Each row is a point. Each copy is the shape, with its points in the same order, stretched, turned, moved and blurred by noise. Is it also mirrored, or only turned?

Shape:
0:  46  62
1:   0 -30
2: -42   5
3: -62  55
4: -19 -32
Copy 1, 5 rows:
0: -70  -5
1:  23 -24
2:  25  32
3:  13  90
4:  41  -7
Copy 1 is: mirrored
Copy 2 (5 x 2):
0:   9  64
1:  17 -31
2: -35 -15
3: -67  38
4:   0 -31
Copy 2 is: only turned
Copy 3 (5 x 2):
0: -59 -40
1:  37 -19
2:  22  28
3: -10  60
4:  42  -3
Copy 3 is: mirrored

Shape, 10 rows:
0: -26  25 -16 -15
1: -33  10 -17  28
2:   0  12  28   1
3: -35 -70 -38 -24
4:  38  35  19 121
5: -12   7  -5 -11
6:  -7 -41 -40  25
7: -18 -41 -16 -41
8: -33  13   6 -46
9:  28  10 -35  34
Copy 1, 10 rows:
0: -24  -6 -41   0
1: -20 -37 -24  42
2: -19  12  19   3
3: -15 -86  -2 -48
4:  38   2  34 118
5: -10  -5 -16  -2
6:  21 -65   0   6
7: -22 -50  -3 -61
8: -47   2 -29 -24
9:  43 -20  -9  34
Copy 1 is: only turned
Copy 2:
0: -19  23 -35   0
1: -36  19 -24  36
2:  31   9  -3  22
3: -35 -52 -60  26
4: -11  45  81  76
5:  -2   1 -21  13
6: -45 -25 -14  40
7:  -4 -43 -46   8
8:  16   9 -55  -9
9: -43   1  26  16
Copy 2 is: mirrored

Shape:
0:  27  -9  31 -59 -35 -36
1:  -2  29  17  44  -7 -20
2:  79  30   6  48  -2  61
3: -38  26  36  16  50 -34
4:   1 -53  35  -8  40   3
5:  -3  46   1  23  40  17
6: -22  25 -19  64 -46 -35
7: -49  32   6 -15  10   4
8:  42 -57 -81  19  -4 -17
9:  13 -70  54  38  72 -25
Copy 1:
0:   3  30  56 -55   1 -66
1:  12 -17  20  45  -6 -41
2:  63   2  83  51  -3  13
3:  -1 -67   0 -15  22 -44
4: -43 -30  72 -41  42  11
5:  44 -34  11  15  16 -13
6:   0  32 -11  92 -10 -39
7:  13 -16 -22 -11  -2 -19
8: -10  85  62  53  92   3
9: -67 -73 100 -22  66   3
Copy 1 is: mirrored
Copy 2, 10 rows:
0:  21   5  15 -32 -38   9
1: -40   5   2  48 -20 -32
2:   3  82   4  91  -8   6
3: -23 -47  38  44  13 -38
4:  12 -31   1  37   8  40
5: -15  12  24  67  35 -26
6: -72  11 -34  32 -25 -49
7: -37  -3  33  11  40 -19
8:  20  12 -97  34  11  -5
9:  18 -72 -10  89 -10  32
Copy 2 is: only turned

Shape:
0:   23   -5  -25   45    6   40  -35  -16  -43
1:  -20   57   27   -1   37  -62   68   21   43
2:   41   33   25   33   -4  -17   -6   -1  -31
3:  -37    7   23    1    0   15   61   14   52
4:  -20   42  -11  -36  -54  -52   80   39   49
5:  -59   14  -11  -30  -33  -28   48   37   74
6:   33   10   61  -14  -12   12  -67  -26  -21
7:   43   -4   25   15   14   -5  -23  -20   24
8:   44  -42   28   21   12   -6  -31   25  -60
9:   22  -40   15   51  -22   -4  -35   41   25
10:   31  -75   24  -17   -5   48   -5  -11  -17
11: -116  -43   36  -35    0  -15   -1  -56  -23
12:  -83  -89  -49  -81    0  -44  -12  -63   12
13:  -29   44    1  -21   35    1   21   60   30
14:   74  -16   43   65    8   22  -46  -30  -41
Copy 1, 15 rows:
0:  -29  -59  -15   42    5   62   17  -10    7
1:  -15   28  -34   17   73 -105  -24   27  -59
2:   -3    3    6   60   28   30  -17   16   -2
3:  -17   14   19    5   46  -75   21    2  -31
4:    3   82   -1    4   -6  -81  -37   19    0
5:  -39   59    2  -16    5  -88  -24   13    1
6:  -34   18    7   16   61   82  -34  -15  -22
7:   -3  -29    0    2   46    9  -32   -6  -30
8:  -10  -26    2   22    0   63    6   53  -34
9:  -27  -30   66    5   28   33  -24   36   25
10:   14  -11   23  -12  -19   50   36   -8  -46
11: -116   12  -16    6  -19  -25    1  -32  -90
12:  -81  -17  -54  -49 -112  -45  -38  -49  -86
13:  -32   28  -46  -11   76  -51   11   31    2
14:    7  -57   30   56   42   91  -12   -2  -22
Copy 1 is: only turned
Copy 2, 15 rows:
0: -10 -31  10  59  29  10   2 -20  -8
1:  20  54  29 -61 -58 -17  73  38  -9
2:  31   8  35  37  -9 -45  20  -3  -9
3:  11  44  20 -26 -24  45  16  66   5
4:  57  64 -22 -33 -95  -5  18  74  41
5:  18  60 -13 -51 -78  42  -5  60  42
6:  49 -27  82  25  16 -29 -64 -25 -23
7:  31 -25  57   3  15 -23   1  12  21
8: -17 -22  12  46  22 -60 -31  20 -31
9: -36  17  27  33  -1 -17 -26  50  49
10:   6 -56  20  31  46   6 -49  44 -16
11:  11 -27  60 -17 -78  56 -66  31 -66
12:   1 -93   9 -27 -83  54 -71  23  -2
13: -11  42 -11 -52  -1  11   4  -1  -2
14:  12 -37  70  79  41 -44   4  -4  -7
Copy 2 is: only turned

Shape:
0:  -55    9  -44  -29   -1  -10    3  -29  -31  -25  -78   37
1:  -35  -30  -22   65  -11   42   40   17    4  -35   21  -45
2:   17  -39   42   -3   18  -55   12   18   55   12  -35   23
3:   62  -31    3  -14   34  -53  -44   -6   -3   24  -10   11
4:   58  -28   18  -47  -15   -7   22   35  -35   -8  -54   31
5:  -15  -64  -21    9  -16   31  -50   16   49  -40   31  -46
6:  -63   39   -1  -23   12  -65    9   29  -46  -80  -34    0
7:  -51  -57  -30   -6   11   52   27   43   60  -50   43  -45
8:  -72  -19   -2  -25   11   63   12   -8  -12  -22   58  -49
9:  -63   41  -29  -34  -18  -34  -25   47  -43    6  -61   -2
10:  -30  -50  -31   28   34   43  -16   54    3  -20   21   -7
11:  -49   54   31   -8  -18  -20  -37   32    9  -30  -74  -14
12:   96   28  -22  -30    8  -36   15    3   30   -6    0   48
13:  -23  -46  -27    4   49   64  -11   41   47   12   46  -16
14:   67    0   17    2    8  -38    1    3   23   39   -3   27
15:   47  -21   -9  -16  -41  -78    5   23   31   41   18   33
16:  -33  -60  -45    8   38   49   26   35   40  -20    0 -112
Copy 1:
0:  -21  -25   13  -21    4  -32  -62    4  -13  -26  -50   66
1:    2    7   60  -15   10   49  -15  -27  -17    5  -46  -62
2:   51  -70    7   52 -101  -50    4  -10  -13   -3   11   29
3:   51    6  -30   36  -46  -83    0  -13  -23   18   39   28
4:   78  -56  -59  -31  -59  -30  -31   -2  -71  -21    2   26
5:  -43   -8  -14   57  -30   26   -9  -46   -8  -14    7  -54
6:  -50   18   14  -18  -30   -1   14   56  -58  -43  -60   55
7:  -38  -55   38   33  -25   45  -19    1  -18  -31   15  -87
8:  -51  -21   17   16   45   84  -17   30  -16   30    2  -37
9:  -71    9   10  -47  -65    8  -51   25  -41    7  -21   71
10:   -4   20   39   35  -34   20  -52    2  -28  -18   11  -47
11:  -70   -9  -26   -6  -94   19  -22   20   16   15  -69   49
12:   95  -19  -53  -30  -42  -87   25    1   34  -35   43   11
13:   -6  -21   32   46  -33   21  -50   13   14    8   53  -72
14:   81  -19  -23    0  -57  -55   14  -13   19   19   35   26
15:   65  -29   -8   -8  -68  -44   28  -47  -23  -18   62   53
16:  -63  -53   59    6  -22   12  -46    0  -41   35   -3 -121
Copy 1 is: mirrored
Copy 2, 17 rows:
0:  63  59 -37 -29   3 -31  42  -7  19 -81  35  -1
1:  -4 -19 -18  -7 -35  30  45   0  42   5  -7 -77
2:  17 -25  45 -19  69 -70  21  40   0 -29   8  -4
3:   7  -3  66  29  24 -52 -39 -30  -5 -31  38  20
4: 102   1  27   7  57 -38 -12  -1 -20 -20  45 -20
5:  -6 -19  42   4 -55  46  13  22   6 -60  21 -42
6:  18  69 -32 -32 -18 -75  13  80   8 -23  56 -18
7:  -8 -34   4 -53 -10  75  40  63  49 -37  30 -47
8: -28  23 -15 -84 -38  65  24  -6 -16   2   9 -22
9:  54  40 -35 -29  -8 -59 -37  42   1 -71  -1   4
10: -23  -1 -19   6  19  45  -5  23  39 -47  38 -59
11:  46  71  12  -6 -13 -58   8  75 -21 -45 -31 -27
12:  59   2  51  26  20 -17  -3  21  18  15  33  75
13: -23 -25   0 -27  24  81  -6  25  42 -40   9 -22
14:  19 -29  51  21  37 -39 -24 -20  -2   5  -9  32
15:  39 -84  25   6  22 -36 -25  26  -8  -1  12  59
16:  -2  -9  34 -58 -18  45   1  -6  87 -42  22 -85
Copy 2 is: only turned
Copy 3 (17 x 12):
0:   2 -15   4 -11 -28 -12   0  52 -33 -62 -55  36
1: -13  22  16  99  -4 -22 -24  28  36  45  -4  20
2:  62 -14  14   4 -17  -2  43 -36   2  -9 -14  18
3:  18  -6  66 -13 -39 -44  15 -29 -33   3 -17 -31
4:  62 -49  74  -3  -4  23  21  24 -45 -29  26  24
5: -33  24  45  19  -5 -37 -46  24  70  21 -11 -15
6: -17 -13  19  32  15   7  54  99 -28  -4 -45 -27
7: -20  34  11  71   9 -36  -2  39  90  26  34  28
8: -41  61   9   4  -6  -7 -26  82  49  65  24  20
9: -22 -76  13 -28  18 -21  18  72 -34  -2 -63  32
10: -50   2  59  47  23 -51 -17  15  31  33  -1  34
11:  16 -29  13 -16  70  -8   5  72 -15  11 -77   5
12:  76 -24  31  10   5 -54  29   7 -26 -43  56 -14
13: -38  28  37  23  10 -75 -19  21  52  39  29  46
14:  59  -9  20  -2  -6 -33  25 -36 -43   8   4  -8
15:  52 -61 -10  -8 -34  -7  38 -37  -6 -10  44 -16
16: -16  24  61  45 -39 -57 -27  45  83  60 -45  37
Copy 3 is: mirrored
Copy 4 (17 x 12):
0:  -85   25  -24  -26   -5  -18  -19   -5    0   22  -39  -51
1:   39   47  -45   42    9   46    4    4  -14  -32  -25  -80
2:  -12    9   40  -52    7   27   33   38   58  -18   36    3
3:   -2  -59   24  -41   13    2   35   15    5    4  -12   21
4:  -56   -1   46    9  -17   51   16   24    2   22  -33   35
5:   53    4   -7   26   32  -25  -15   55   33  -55  -57  -61
6: -118   10  -28    7   30    9   58   35  -11  -27   14  -48
7:   28   47  -42   53   37   24   -9   48   85  -64  -21  -64
8:   -6    3  -56   96   -2   -8  -28   -7   16  -43    1  -60
9:  -77   30  -11   12   48  -27   -5   28  -35   29    4  -32
10:   21    9  -28   30   50   38  -33   16   17  -38  -13  -46
11:  -59   47   36   -3   52  -43   21    3  -14  -20   -3  -44
12:  -21   20   -5  -47    9   11   67  -10   27  -18  -41   78
13:   49   15  -31   39   53   18  -41    3   65  -42    2  -26
14:    8   -3   15  -40    0   12   42   -2    2   -2    5   49
15:    8    5  -13  -44  -12   -2   43   70    3    0   14   56
16:   52   28  -21   59   58   27    7   16   84   -8  -32 -108
Copy 4 is: mirrored
